Rows are points. The points of each table are mixes of a few directions, plus a little noise. How many directions does each table use, and how many do they share? Where both have some left over, give the other angles between the two spaces (their principal angles), to ten degrees, smallest first.

First (4 x 2):
[[-44 -36]
 [  8   7]
 [ 38  31]
 [ -3  -2]]
Second:
[[ 35  29]
 [ 18  14]
 [-11  -9]
 [-42 -35]]
Directions: first 1, second 1, shared 1

First (4 x 3):
[[-38   1  14]
 [ 37 -43  -7]
 [ 33  35 -19]
 [-31   6  11]]
Second:
[[ 14  46 -13]
 [  7 -44   4]
 [ -7  42  -4]
 [-15 -44  13]]
Directions: first 2, second 2, shared 2

First, 6 rows:
[[   4   -1   -9   -2]
 [  -7    2   14    1]
 [  44  -17 -100  -14]
 [  -5    3   14    3]
 [ -16    5   35    6]
 [ -18    9   48    7]]
Second, 7 rows:
[[-19   9  45   7]
 [-16   6  40   6]
 [ 18  -8 -41  -5]
 [-22  10  51   8]
 [ 13  -6 -32  -3]
 [ -9   4  23   4]
 [ 35 -14 -83 -12]]
Directions: first 1, second 1, shared 1

First (9 x 6):
[[  1  15  -9  19   6  28]
 [  1   5  -3   6   2   9]
 [  0   3  -2   4   1   6]
 [ -2 -35  21 -45 -15 -66]
 [ -1 -14   8 -18  -6 -26]
 [  4  60 -35  76  25 112]
 [  0  -4   3  -5  -2  -8]
 [ -1 -23  13 -30 -10 -44]
 [ -1  -6   3  -7  -2 -10]]
Second (7 x 6):
[[ 18  69  10   1 -20  53]
 [ 13  18  -5   5 -15  15]
 [  0 -31 -15   4  -2 -28]
 [-34  -7  34 -19  44   0]
 [-27  32  24 -24  28  -3]
 [  5 -59 -34  12 -12 -54]
 [ 25 -20 -14  21 -23  17]]
Directions: first 1, second 3, shared 0; angles 40

First:
[[ 14 -46  20  45  40 -15  17 -27]
 [-17  15  22 -63  -7  -8 -34  -9]
 [ 24  43 -24  28  15  21  24  50]
 [ 11  41 -12  35  -7 -13  15 -42]
 [ 10 -10   0  -1  18  34   3  35]
 [  8 -16 -21  15  -6  52   7  28]
 [-34 -53   6 -34 -35 -32 -20  -8]
 [-15  27   9 -27 -18 -38 -15 -27]]
Second:
[[ -13    9  -44   -4   18    7  -30   -4]
 [  -7    5  -24   -2   11    4  -17   -3]
 [   7   -3   20    2   -8   -5   14    2]
 [  23  -15   78    5  -33  -14   52    9]
 [  14  -10   48    5  -21   -8   30    6]
 [  -4    3  -13   -1    7    2   -8    0]
 [  14   -7   47    4  -19   -7   31    5]
 [ -35   21 -110   -9   45   20  -71  -10]]
Directions: first 5, second 1, shared 0; angles 70

First:
[[  3  -7 -20  12   3  -1 -12   9   3]
 [ -2  -4 -23  11  10  30 -52  46 -18]
 [-15  14  25   0   4 -20  11  -3   5]
 [ 42 -37 -52 -10 -16  38   3 -23  -5]
 [ 29 -30 -48  10 -11  -5  17 -30  15]
 [  2  -9 -22  25   0 -43  20 -20  26]
 [ -8  27  74 -55  -8  37  22 -12 -26]
 [-51  46  67   6  20 -35  -9  33   0]]
Second (8 x 9):
[[ 16 -18 -12   1   1   7  -6  22 -16]
 [ 34  -3  36 -49  16  19 -14 -34  23]
 [-10 -24 -56  51 -15 -12   7  70 -50]
 [ 34   1  41 -51  16  21 -14 -41  29]
 [-33  26   8  14  -6 -13  11 -21  18]
 [ 26  -3  24 -32  11  15 -12 -23  15]
 [-56  35  -5  37 -10 -27  21 -16  14]
 [ -8 -14 -36  34 -11  -9   6  45 -31]]
Directions: first 3, second 2, shared 0; angles 40, 50

First:
[[ -42  -68   28  -35    5   16    7   27   10   46    7]
 [ -36   30  -10    5    2  -27   16   -1   -4  -10   -8]
 [  42   21   -8   18   -3    6  -13  -13   -4  -19    1]
 [  11  -20    5  -17  -11    7    1  -18   11    5    9]
 [  42   24   -8   34   12   13  -23   15  -16  -16   -7]
 [-121  -30   12  -50   -4  -37   47    6   16   35    0]
 [  27    8   -4    7   -3    5   -8   -9   -1  -10    2]
 [  -7   -9    4   -1    4    4   -2   12   -1    8   -1]
 [  34   53  -20   38    6   -7  -13   -4  -16  -33   -9]
 [  50  -10    2    2   -8   20  -15  -17    5   -6    8]]
Second:
[[ -7 -18   2  20  14  -3  -6  34  -5  25   8]
 [-14  -2  -1  17  12  -9  -1  28  -7  15   2]
 [ -9  12  -3   2   2  -5   3   1  -2  -5  -5]
 [ 47 -34  12 -27 -23  29 -10 -37  19  -3  12]
 [ 10 -31   6  12   9   5  -9  25   0  28  13]
 [ 29 -37  10  -4  -5  17 -11   0   7  18  16]
 [  0   1   0   0   1   0   0   1  -1  -1   0]
 [-13 -34   5  36  27  -8 -11  65 -10  49  16]
 [-38 111 -25 -35 -25 -25  33 -82  -2 -96 -48]
 [ -4  16  -4  -5  -4  -3   6 -12   0 -13  -6]
 [ -1  18  -3 -12  -9  -1   5 -24   2 -19  -7]]
Directions: first 3, second 2, shared 1; angles 30

First (10 x 11):
[[-42 -14 -32  -8 -31 -16 -32  23 -42 -66  11]
 [ 27  11  22   5  21  11  21 -16  28  44  -8]
 [-37 -12 -29  -6 -27 -16 -28  20 -38 -59  12]
 [  0  -1   0  -1  -2  -1  -2   1  -2  -2   0]
 [ 29   9  24   6  21  11  21 -16  29  46  -9]
 [-19  -7 -15  -4 -15  -7 -15  11 -21 -31   6]
 [-11  -3  -9  -2  -7  -3  -8   6 -10 -15   4]
 [ 24   8  18   3  17   8  20 -12  24  38  -7]
 [-36 -12 -28  -7 -27 -14 -28  20 -36 -57  11]
 [ 65  24  50  12  48  26  51 -37  66 105 -19]]
Second (8 x 11):
[[-27 -32 -16 -29 -14   3  20   2 -36 -37  21]
 [-17 -17  10 -29   6  -1  54  -7 -11   6  16]
 [ 18 -23  21   4  20   7  -2   6   0   9  -4]
 [-11 -13 -45 -26 -39  23   4 -14 -25 -40  17]
 [  5  39  39  34  29 -29  -3   8  41  47 -20]
 [ 15  67 -33  19 -23  12 -12 -28  44  25 -17]
 [ 46 -48  29  -7  31  33  12  -8  -1  25  -1]
 [-30  25  -6  37 -11 -43 -72  39  -9 -38 -14]]
Directions: first 1, second 4, shared 1

First, 11 rows:
[[-15 -13 -13  -9  17 -44   4  54  -2  -3  43  43]
 [ 31  -6 -66  -6 -27 -23 -59  26 -15  29  36  26]
 [-31  -2  30   1  23   9  49  -6  36  -8 -33 -12]
 [ 47  16 -10  -9 -18  16 -39 -18  -8  30 -27 -45]
 [ 14  27  41   8  -7  21  -3 -25  -1  -6  23  -2]
 [-25   7  44  -2  24  -5  44  10  28 -12   4   9]
 [ 42  14  39 -19  13 -20 -24  26 -50  -2   7 -36]
 [-75 -27 -32  23   3   4  54  -7  62 -16   4  64]
 [ 23   8 -14  12 -30  43 -27 -55 -11   7 -32 -32]
 [ -3  -2  14  -8  15 -16   8  21  -9  -6   4  -2]
 [ -7 -21 -32   7 -12  14  -7 -24 -30 -13 -34 -12]]
Second:
[[-51 -11   2  24  21  27 -37  -9 -12 -16  -1  26]
 [ 61   0 -10  25  37 -43  39  -4  14 -19  21   7]
 [ 44 -29  11 -21  13  11  -3  19  47  -9  -7 -37]
 [ 42  -2  33 -25 -31  -1   4  46  26  31 -41 -46]
 [-28   9  -2  22   1 -17   1 -14 -23 -17   8  39]
 [ 15  29  -5 -33  -3 -35   5 -24  20  20 -24 -25]
 [-27  16 -23  21 -17  56   7  20 -61  52  27  -4]
 [-58 -11  -5 -14 -19   1 -16 -33 -12 -40  19  40]]
Directions: first 5, second 6, shared 1; angles 60, 70, 80, 90

First:
[[ -2   5 -22   9  73  19  23   6  11  28   1  -9 -16  25]
 [-23 -16  10  -6  32  42  -9  -5  16  15  -7   9  27  19]
 [-12 -13   3   4 -33 -17 -24  13 -28 -14  -4   8  28  20]
 [  4  44  20  42 -41 -23   9  80   9 -32   1 -12 -13  23]
 [ 34  28 -12   1  42  17  60 -10  49 -19  24  30 -56 -18]
 [ -3  -6   2   4 -42 -29 -21  11 -29 -12  -3  -3  15   5]
 [-21  10  16   9  34  38  -5  21  25  33 -17 -31   9  11]
 [-11 -27   0 -18  -7   4 -24 -31 -17  12  -7   1  24  -8]
 [ 34 -26 -17 -44 -59 -51  -7 -85 -36 -11  10   6 -21 -77]]
Second, 10 rows:
[[-33  21   2  -6   4 -26   9   4   7   4  14   9  12 -11]
 [ 34  27   8  13  44  -3 -61   8 -12 -20 -41  30  -2 -28]
 [-23  22   6  -3   7 -27   0   6   5  -1   8  13  11 -14]
 [ -2  28   7   5  26 -19 -28   7  -2  -8 -15  22   7 -22]
 [ 89 -14   2  20  33  49 -72  -3 -31 -23 -65  10 -26  -3]
 [ 29 -37  -8   1 -19  38   9  -9  -9   1  -4 -23 -16  26]
 [ 43   6   2  11  26  16 -47   1 -15 -14 -38  14 -10 -12]
 [-62 -12  -6 -17 -44 -19  72  -3  22  23  57 -26  14  21]
 [-11 -27  -7  -6 -34  17  42  -9   5  12  26 -26  -4  26]
 [-68  -6  -6 -19 -43 -25  76  -1  23  24  60 -23  17  19]]
Directions: first 5, second 2, shared 0; angles 80, 90

First, 9 rows:
[[-31  15   5  22 -26  -9 -11 -60  -4  -4   4 -19  25  18 -61  31 -41  33]
 [ -6  57   5  25 -35 -10 -20 -46  44  41   9 -39  10  26 -23  25 -22  17]
 [-13  34   0  20 -21 -15  -6 -33  25  16   0 -14  11  11 -27  16 -12  14]
 [-25  11  -8  18  -3 -22  11 -23  -3 -18 -14  16  16  -2 -40  10  -5  15]
 [ 13 -25  -8 -14  28   2  10  47 -12 -13 -11  35 -17 -19  33 -22  29 -14]
 [ 44 -79   0 -48  60  42 -37  86 -39  -5   4  47 -45 -17  77 -29  22 -16]
 [ 19 -38   9 -26   7  29  23  28 -30 -18  19 -20  -4  -8  37 -23   6 -33]
 [ 17 -21   0 -20  14  12  20  37  -9  -9   2   2  -9 -15  38 -24  23 -29]
 [-22  48  -5  28 -23 -32   9 -35  30   9 -12  -5  16   8 -38  18  -3  15]]
Second, 10 rows:
[[-12 -28   6  -2   1  13 -20 -21 -29 -14   7   0   8   9 -26  16 -32  22]
 [ 22  45   8  -1 -28  -3  65  11  29   4  13 -57  13 -13  36 -32  35 -58]
 [  0  27   8   6 -28   4  -8 -30  23  33  14 -41  -1  23  -3  16 -20   3]
 [ 11 -30 -26  -4  68 -21 -37  70  -3 -17 -39 111 -28 -33  23 -16  47  20]
 [-39  12 -11   8 -41 -29  73 -28   8   2 -12 -18   3  12 -25   2  -1 -15]
 [ 27 -34  -6 -10  60   7 -33  58 -25 -35 -13  65  -5 -36  24 -21  33   5]
 [ 13 -15  -7  -5  34  -2 -15  37  -6 -16 -12  43  -7 -21  17 -14  25   2]
 [-12  -5  20   1 -31  25 -12 -55 -19   4  28 -58  17  27 -31  25 -54  13]
 [ -2  -3   0   1   3   1 -15  -2  -2   5  -1   7  -2   4  -4   7  -7  10]
 [ -6  30   9   6 -39   3   4 -39  24  34  15 -53   2  27  -9  17 -25  -1]]
Directions: first 4, second 4, shared 3; angles 40

First:
[[ -7   2  -1   3 -11  -1   5  -4  11  20 -13  -9  -6  -5 -13   3  13  14
    6 -12]
 [ 33  32 -35   2 -33   6 -20   9  50  58 -62   8   1  -7 -19  -7  40  11
   18 -41]
 [ 21  17 -12   6 -21   9  -2   8  22  36 -28  14   3  -1 -14  -1  26   6
    6 -21]
 [ 21  -5 -15 -23  47  -7 -31   1 -22 -89  38   4  21  -1  54 -18 -67 -39
   -4  35]
 [-55 -35  17 -23  46 -28  -3 -30 -32 -87  50 -57  -7 -11  27   2 -72  -3
   -2  37]
 [ 40  19 -21   2  -9  11 -13  16  13  17 -18  30  12   3   4  -9  13 -11
    2  -8]
 [ 17   7 -10  -2   4   4 -10   6   2  -9  -2   8   7   1   8  -7  -6 -10
   -2   2]
 [-92 -48  67  10   2 -15  56 -28 -45   6  43 -45 -33   5 -30  33   5  34
  -13  22]
 [ 28  12   6  21 -27  21  19  22  -2  49 -10  47   1  15 -17   5  45  -3
  -12  -5]]
Second, 8 rows:
[[ 25   9  -7   4  -2   9  -3  12   0   5  -1  25   8   5   5  -4   7 -11
   -3   0]
 [-75 -41  40  -7  23 -24  23 -32 -35 -44  44 -58 -20  -5   1  15 -37  17
   -5  27]
 [-16  13 -19  -9 -19 -12 -14 -15  42  32 -47 -41 -11 -19 -21   1  13  30
   23 -37]
 [-29 -23  25   0  17  -7  16 -10 -31 -31  36 -13  -5   4   7   7 -22  -2
  -10  25]
 [-40 -32  34  -1  23 -10  21 -14 -41 -43  49 -18  -8   6  10   9 -29  -3
  -13  34]
 [ 45  16 -13   7  -5  17  -7  22   2  11  -5  45  14  10   8  -8  14 -20
   -6   0]
 [111  57 -54  12 -30  36 -31  49  43  58 -55  89  31  10   2 -22  50 -30
    4 -32]
 [-19   2  -6  -6  -7 -10  -5 -12  20  12 -21 -30  -9 -11 -11   3   3  19
   12 -17]]
Directions: first 3, second 2, shared 2

First (10 x 24):
[[ -19  -27   44   14    1  -58    3   58  -17   -5   -3   14   15   -1
    -5   15  -51  -12   21   22  -11    1  -20    7]
 [  -6   -9   14    4    1  -19    1   19   -5   -2   -1    4    5    0
    -1    5  -16   -4    7    7   -4    0   -6    2]
 [  26   39  -63  -20   -2   82   -4  -82   24    7    4  -20  -22    1
     7  -21   73   17  -30  -32   16   -1   28  -11]
 [  29   42  -68  -21   -2   90   -5  -89   26    7    4  -21  -24    1
     7  -23   79   19  -33  -35   18   -1   31  -11]
 [  -9  -13   21    7    1  -27    1   27   -8   -2   -1    7    7    0
    -2    7  -24   -6   10   11   -5    0   -9    3]
 [   7   11  -17   -5   -1   22   -1  -22    7    2    1   -5   -6    0
     2   -6   20    5   -8   -8    4    0    8   -3]
 [ -35  -52   85   26    3 -110    6  110  -33   -9   -5   27   29   -1
    -8   28  -98  -23   40   43  -22    1  -38   14]
 [   8   12  -19   -6   -1   25   -1  -24    7    2    1   -6   -6    0
     2   -6   22    5   -9   -9    5    0    8   -3]
 [ -18  -26   42   13    2  -55    3   55  -16   -5   -2   13   14   -1
    -4   14  -49  -12   20   21  -11    1  -19    7]
 [  16   24  -39  -12   -1   51   -3  -51   15    4    3  -12  -13    0
     4  -13   45   11  -18  -20   10   -1   18   -6]]
Second:
[[  -7  -10   16    5    1  -21    1   22   -6   -2   -1    5    6    0
    -1    5  -20   -4    8    8   -4    0   -7    3]
 [  -1   -2    3    1    0   -4    0    4   -1    0    0    1    1    0
    -1    1   -4   -1    1    2   -1    0   -2    1]
 [   9   13  -20   -6   -1   26   -1  -26    8    2    1   -6   -7    0
     2   -7   23    5  -10  -10    5    0    9   -4]
 [ -30  -44   71   22    3  -93    5   93  -27   -8   -4   22   25   -1
    -7   23  -83  -19   34   37  -18    1  -32   12]
 [ -36  -54   87   27    3 -114    6  113  -33  -10   -5   27   30   -1
    -9   28 -101  -24   42   44  -22    1  -39   14]
 [  19   28  -45  -13   -1   59   -3  -58   18    5    3  -14  -16    1
     5  -15   52   12  -21  -23   11    0   20   -8]
 [   7   10  -17   -5    0   22   -1  -22    7    2    1   -5   -6    0
     2   -6   20    4   -8   -8    4    0    8   -3]
 [  31   46  -74  -23   -3   97   -5  -97   28    8    5  -23  -25    2
     7  -25   86   20  -35  -38   19   -1   33  -12]
 [  -4   -6   10    3    0  -13    0   13   -4   -1   -1    3    3    0
     0    3  -12   -2    5    6   -3    0   -4    1]
 [  13   20  -32  -10   -1   42   -2  -41   13    4    2  -10  -11    0
     3  -11   37    8  -15  -16    8    0   15   -6]]
Directions: first 1, second 1, shared 1

First:
[[   0   -1   19    8  -21    5    5   11   -9    6  -14  -11   -5   -6
    -1    7   -8   11   -1   28   -5  -38   -4    0   -3    4    9    9
     9  -16  -13    4]
 [   4    3   21   10  -19    1    6    7  -14    6  -27  -10   11  -11
     0    8  -14   14    1   30   -9  -40   -3    3   -7   -4    6   19
    11  -20  -10   16]
 [  15   16  -18   -5   41  -22   -1  -36  -12  -10  -36   21   75   -7
     3   -9  -14   -6   11  -33  -12   43   15   15  -10  -40  -29   38
    -6    7   31   47]
 [ -20  -22   52   21  -87   36   11   64    2   23   28  -43 -109   -1
    -5   22    7   24  -17   87    9 -118  -26  -22   10   59   53  -39
    21  -33  -60  -58]
 [ -19  -19    1   -2  -27   23   -4   32   25    4   61  -14  -89   15
    -2    2   26   -4  -12   10   21  -13  -15  -18   16   45   25  -57
    -3   10  -25  -63]
 [  12   15  -41  -17   63  -24   -8  -44    3  -18  -11   31   69    4
     3  -16   -2  -19   11  -66   -3   89   17   13   -4  -38  -35   20
   -17   28   43   33]
 [  16   17  -11   -3   36  -22    0  -33  -17   -7  -45   17   78  -11
     2   -6  -18   -2   11  -24  -15   32   14   15  -12  -39  -27   45
    -2    0   28   51]
 [ -23  -23  -10   -7  -21   25   -8   32   36    2   83  -10 -104   24
    -3   -2   37  -12  -14   -5   29    7  -15  -22   22   54   26  -75
    -8   22  -21  -79]
 [   8    8    5    4    3   -8    4  -10  -13    0  -30    2   34  -10
     0    2  -14    5    4    5  -10   -8    5    8   -7  -16   -7   26
     4   -9    6   27]
 [  -1   -1    0   -1   -2    1    0    2    1    0    1   -1   -4    1
     0    1    0    0    0    2    1   -2   -1    0    1    2    1   -2
     0   -1   -1   -2]
 [   8    9  -20   -8   35  -16   -5  -26   -1   -8  -12   17   44   -1
     2   -9   -3  -10    8  -33   -4   46   10    9   -4  -25  -21   17
    -8   12   23   23]]
Second, 8 rows:
[[ -2  32  16  22  -4 -22  26   5 -19  27 -44  11 -44 -22  15  -9  10   5
   22  10 -16 -28   7  30  -6  16 -26 -13 -24   5   0   2]
 [  3 -61 -32 -42   8  42 -50 -10  37 -52  86 -21  86  43 -28  16 -19  -9
  -44 -20  29  53 -13 -55  12 -30  50  26  46  -9  -1  -5]
 [ -5  17   9  10   2 -11  19   4  -6   5 -11   6 -12  -2  15 -11   4   5
    7  -1 -18 -19   6  27   2   8 -11   0 -10   7   2   2]
 [ -3  37  19  25  -4 -25  31   6 -21  30 -50  13 -49 -24  19 -11  11   6
   25  11 -19 -33   8  36  -6  18 -29 -14 -27   6   1   3]
 [ 23 -34 -18 -18 -16  21 -56 -12  -1  19 -13 -14 -12 -24 -53  43  -6 -15
    1  22  64  51 -20 -89 -22 -13  12 -19  11 -27 -11  -8]
 [-12  43  22  27   4 -28  48  10 -16  15 -33  16 -33  -8  37 -26  11  11
   19  -1 -42 -47  15  65   5  19 -28  -3 -26  16   5   6]
 [  1 -56 -29 -38   8  38 -43  -8  35 -51  83 -19  82  42 -23  12 -17  -7
  -41 -20  23  47 -11 -46  13 -28  46  25  43  -6   0  -4]
 [ -6  22  11  14   2 -15  24   5  -8   8 -18   8 -18  -5  18 -13   6   6
   10   0 -21 -24   7  33   2  10 -14  -2 -14   8   3   3]]
Directions: first 2, second 2, shared 0; angles 70, 80
